Every row gives one point. The points of each table are mixes of a few directions, plus a little noise. How many directions does each table use, and how many do they share? Where both have some left over, give the other angles between the two spaces (their principal angles), to ten degrees, smallest first.
(in the rows, 128 means zero)

First, 6 rows:
[[ 86 145 100]
 [124  73  42]
 [143 132 148]
 [124 110  97]
 [188 110 171]
 [106 201 203]]
Second:
[[ 83 216 138]
 [ 99 176 184]
 [138 106 123]
 [161  61 131]
 [165  61  70]
 [120 146 123]]
Directions: first 2, second 2, shared 1; angles 40

First (9 x 9):
[[ 98 176 120 133  98  80 113 193  92]
 [ 79 171 176  96 140 119 138 199  74]
 [113 116 115 193 127 140  95 127 131]
 [144 132 153 135 105  90 197 134 103]
 [191  83  91  85 150 188 109  63 182]
 [211  78  63 104 131 171 111  51 192]
 [100 142 162 106 121  65 159  88 149]
 [105 112  82 195 150 193  20 145 140]
 [114 142 195 109 133 103 206 149  88]]
Second, 7 rows:
[[ 64 133 249 114 169 105 210 110 105]
 [162 161 106  23 121 136 132 182 101]
 [108 133  94 139 130 138  61 123 152]
 [125 126 100 186 113 135  94 152 120]
 [147  73 145 170 138 111 163  10 194]
 [ 93 142 134 104 147 129  84 125 145]
 [200 126  67 161  77 140 148 192  83]]
Directions: first 5, second 4, shared 4

First (8 x 14):
[[127 100 118 118 103 188 119 147  54  97 102 101 227 123]
 [113 113  96  98 102 133 115 139 125 110 113 125 142 117]
 [140 159 151 134 151  78 138 107 188 139 151 177  16 136]
 [109 133 122 179 161  93 137 125 165 216 150  51 172 128]
 [117 130  97  82 107  93 116 126 176 101 125 173  45 118]
 [163 141 175 128 133 157 136 120  94  81 127 190  87 143]
 [124 127 114 104 115 118 122 128 143 109 123 151  95 123]
 [133 121 152 182 151 163 140 134  78 171 131  58 240 136]]
Second (9 x 14):
[[131  80  95 131 162 157 133 125  82  80 160 163 209  67]
 [149 118 145 157 177 136 146 113 107 108 165 170 143 100]
 [150 154 174 160 160 115 145 112 140 143 148 150  81 143]
 [125 149 141 124 110 114 125 130 150 150 112 110  91 157]
 [124 197 178 127  85  85 122 130 193 198  87  81   7 217]
 [129 167 160 132 109 105 127 127 163 166 109 107  60 175]
 [120 113 107 116 120 136 122 134 118 117 124 123 154 116]
 [ 90  76  43  72  76 154  99 156 101  94  98  92 221  94]
 [132  96 108 132 154 148 133 125  97  94 152 155 183  85]]
Directions: first 3, second 2, shared 1; angles 60

First:
[[147 112 127 180 124 112  82 137 159  79 218 116 219 149 104 110 106 181
  148  85 136 109 105 165]
 [150 146 127 116 115 101 111 121  95 114 152 127 183 160 147  79 126 187
  139  52 108  99 163 144]
 [130 131 145 221 123 117  87 142 122 132 213 116 174 164  91 116  76 151
  120 128 143 104  96 134]
 [ 60 108 128 105 111 155 143  67 149 158 114 150  81  95 148 156 118 100
   94 129 133 149 112 122]
 [200 124  90  56 107  81 135 216 154  56 100  95 137 140 149  84 204 126
  203  74  93 137 136 147]
 [111 108 123 135 127 140 126 126 165 119 137 129 118 110 119 152 129 106
  128 147 138 144  98 132]
 [177 145 111  90 111  91 132 178 109 104 109 109 134 154 147  82 165 140
  166  82 100 119 153 131]
 [114 144 154 140 180 172 151  83  93 175  77 154 104 100 117 173 109 118
   86 211 153 130 159 103]
 [ 89 143 164 130 200 198 165  35  84 195  55 177  94  77 123 197 100 121
   61 232 159 135 177 100]
 [105 122 110 108  82 112 148 173 148 148 102 111  34 130 138 127 147  50
  136 139 115 157  81 103]]
Second, 9 rows:
[[144 127 107  67 110 112 151 162 137 113  82 117  89 122 153 116 173 101
  154 112 107 143 133 124]
 [  7 148 160 198  43 116  94  27  59 237 222 149 103 186 154  85  18 150
   40  32 119  91 106 109]
 [133 127 134 149 143 135 120 124 128 126 140 130 147 127 115 137 119 139
  124 142 138 124 129 131]
 [217 117 127 150 221 153 127 180 168  56 108 120 199  94  73 175 164 144
  171 228 160 137 141 147]
 [149  97  96  28 153 147 169 147 194  72  42 130  97  64 147 167 209  90
  168 160 125 173 133 140]
 [136 144 123 118  96 100 129 156 101 141 125 114 104 158 143  93 131 121
  136  94 107 120 131 117]
 [171 153 140 182 136 106 108 169  91 130 160 110 161 169 102 102 108 150
  138 135 129 101 134 123]
 [133 125 137 154 149 139 121 120 133 123 142 132 153 122 111 142 117 140
  125 150 141 124 128 133]
 [ 61 114 127 106 101 143 135  66 139 155 130 149  97 110 154 139 113 118
   97  99 127 138 116 128]]
Directions: first 5, second 3, shared 3

First (10 x 32):
[[177 225  38 172 162  58  80 167 194  95 116 186 102 126 109 102 181 110
  237 121  53 106 186  51  83 105 146  78 136  37 176  96]
 [119 104 151 119 121 142 137 125 111 133 133 117 131 129 132 132 113 129
  105 132 147 132 115 147 135 134 129 139 127 150 114 137]
 [131  73 178 133 122 131 123 171  88 112 160 133 105 130 132 113  91 107
  112 145 173 131 114 163 116 136 177 133 138 172  77 156]
 [106  64 187 109 110 163 149 123  84 139 144 101 133 130 139 137  92 130
   71 137 178 139  96 175 146 142 135 154 127 185  89 152]
 [112  69 182 115 113 155 143 132  87 134 146 109 128 130 137 132  93 126
   81 138 175 137 101 170 140 140 142 148 129 179  89 151]
 [103 140 119 103 119 156 154  68 138 160 100  98 164 127 133 155 141 158
   95 114 117 135 116 128 160 130  70 146 114 125 158 115]
 [191 147 108 189 158  52  62 249 138  61 170 204  57 128 113  71 127  69
  228 150 118 108 171  98  55 115 234  78 156  97  95 138]
 [139 167  92 137 138 109 118 126 155 124 116 141 128 127 122 125 151 129
  159 121  97 122 146  99 120 120 119 114 127  94 154 113]
 [100 131 127 100 116 160 157  67 132 161 103  94 164 127 134 156 136 158
   88 115 123 136 112 134 163 133  72 149 113 133 152 118]
 [103 161  99 102 121 152 154  54 153 163  90  98 170 126 130 159 154 165
  104 107  99 133 123 114 164 127  55 142 110 107 176 105]]
Second (8 x 32):
[[132  98 177 149 123 176 132 169 121  83 197  99 139 130 140 116 125  96
   73 189 147 124  76 118  94 132 154 124  94 104  88 114]
 [106  78 146 126 177  99 199 107 107  98 131 182  72 138 188 111  92 150
  172  61 139 132 132 158 148 172 148 140 191 183 141 152]
 [114 100 126 118 141 109 142 119 136 120 118 151  98 136 146 133 103 158
  157  82 144 118 134 146 153 152 152 138 187 154 148 132]
 [130 217 100 111 113 106  99  77  96 199  77 131 156 130  25 118 191 129
  123 128 102 169 197 114 136  59 115  99  71 127 145 101]
 [143  79 135 130  85 157  65 195 174 111 152  79 140 123 143 163  86 129
  106 164 167  81  81 137 126 150 152 149 164 106 104 138]
 [125 117 173 125 121 127 122 134  70 139 147 135 118 136  78 103 130 111
  100 142 159 156 144 152 123 101 178 115 108 167  92 126]
 [161 137  91 144 110 148 104 167 170 127 121  90 167  96 194 152 121  94
  130 178  89 102  89 102  95 145  32 143  85  76 112 169]
 [114 196  78 117 154 105 160  55 148 150  84 152 134 134 108 127 177 159
  160  81  78 142 170  95 152 111  92 113 123 104 195  90]]
Directions: first 2, second 5, shared 1; angles 90

First, 10 rows:
[[116 124 109 166  85 180  74 155 162 166 183 137 130  81 147  90 118 115
  153 161 138  96 139 134 137 137 129 163 127  86 170  92]
 [114 140 113 131 186   7 131 122  93  72 134 116 152 151 131 118 138 156
  116 103  92 173  74 166 138 119 154 118 176 103  96 134]
 [123 124 114 121 147  58 122 134  69  90 121 142 155 134 109 111 139 169
  122 137 117 185  83 171 122 118 130 111 175 167  77 152]
 [141 112 124 135  56 247 100 141 152 198 130 159 114  91 107 121 127 114
  148 176 171 108 174 108 119 127 105 143  89 174 147 122]
 [156 134 159  89 146 154 191  84 156 150  67 116  91 178 110 187 142  98
  110  90 137 119 175  70 125 114 128 106  69 159 128 149]
 [118 106 151 132  74 237 114 165 145 129 151 129 127  87 166 119  93 115
  142 160 152  53 152 116 119 175  87 137 114 120 172 108]
 [137 142 131 113 171  64 159  98 127 116 100 114 119 168 114 151 143 125
  113  93 109 156 121 119 132 108 148 114 125 125 110 141]
 [115 127 116 135 149  62 115 138  89  87 139 131 153 125 129 107 130 159
  125 131 112 160  84 167 128 129 135 123 174 126 102 134]
 [138 124 155 114 104 210 152 122 170 152 114 116 100 133 143 156 114  92
  127 120 147  73 175  80 125 143 110 131  77 125 167 120]
 [123 143 110 142 160  53 119 121 121 114 141 120 135 140 128 116 138 137
  126 116 105 159 100 147 142 111 155 133 152  98 117 123]]
Second (10 x 32):
[[142 146 196 132 107 198 232 131  92 133  77 109 105 156  78 164 102 116
   88 115 129 116 174 127 136 185 100 132 140 178  91 168]
 [156 109 122 115 137 120 131 105 117 113 106 153 153 131 109 145 127 159
  131 135 139 149 129 119 114  95 141  92 118 169 125 158]
 [155 100  62 167 161  93  75 147 158 113 171 140 176 111 177 118 123 108
  171 127 144 114 120 119 103  92 163 124 133  89 175 115]
 [129 107  76 127 126 105  64 136 135 142 150 155 147 104 140 107 147 134
  158 150 142 150 109 132 114  89 138 128 122 135 133 115]
 [ 63 133 143  81  69 187  75 149 155 163 152 116  73  96 170 101 142 112
  135 157 134  87 115 120 134 162  70 160  90 108 141  68]
 [121 120 194  72 122 176 172  91 150  82 100 110 109 137 158 170  97 145
  104 112 125  68 137  85 133 153 106  86  83 113 169 133]
 [135 151 139 140 130 106 167 121  89 145 103 130 123 147  67 128 139 140
  105 124 115 180 131 156 143 130 139 138 159 163  71 158]
 [122 120 134  97 108 146 113 118 121 138 115 143 122 119 116 128 136 149
  128 147 140 142 122 124 122 116 114 114 110 165 117 130]
 [ 68 172 123 155 115 107 103 166 141 172 170  90  80 124 145  83 146  84
  122 123 103 124 108 162 159 171 111 202 155  59 110  71]
 [187 119  88 191 205  41 157 119 126  86 136 131 191 152 122 143 114 125
  136  90 114 152 128 132 123  88 201 107 170  96 146 163]]
Directions: first 4, second 5, shared 2; angles 30, 90
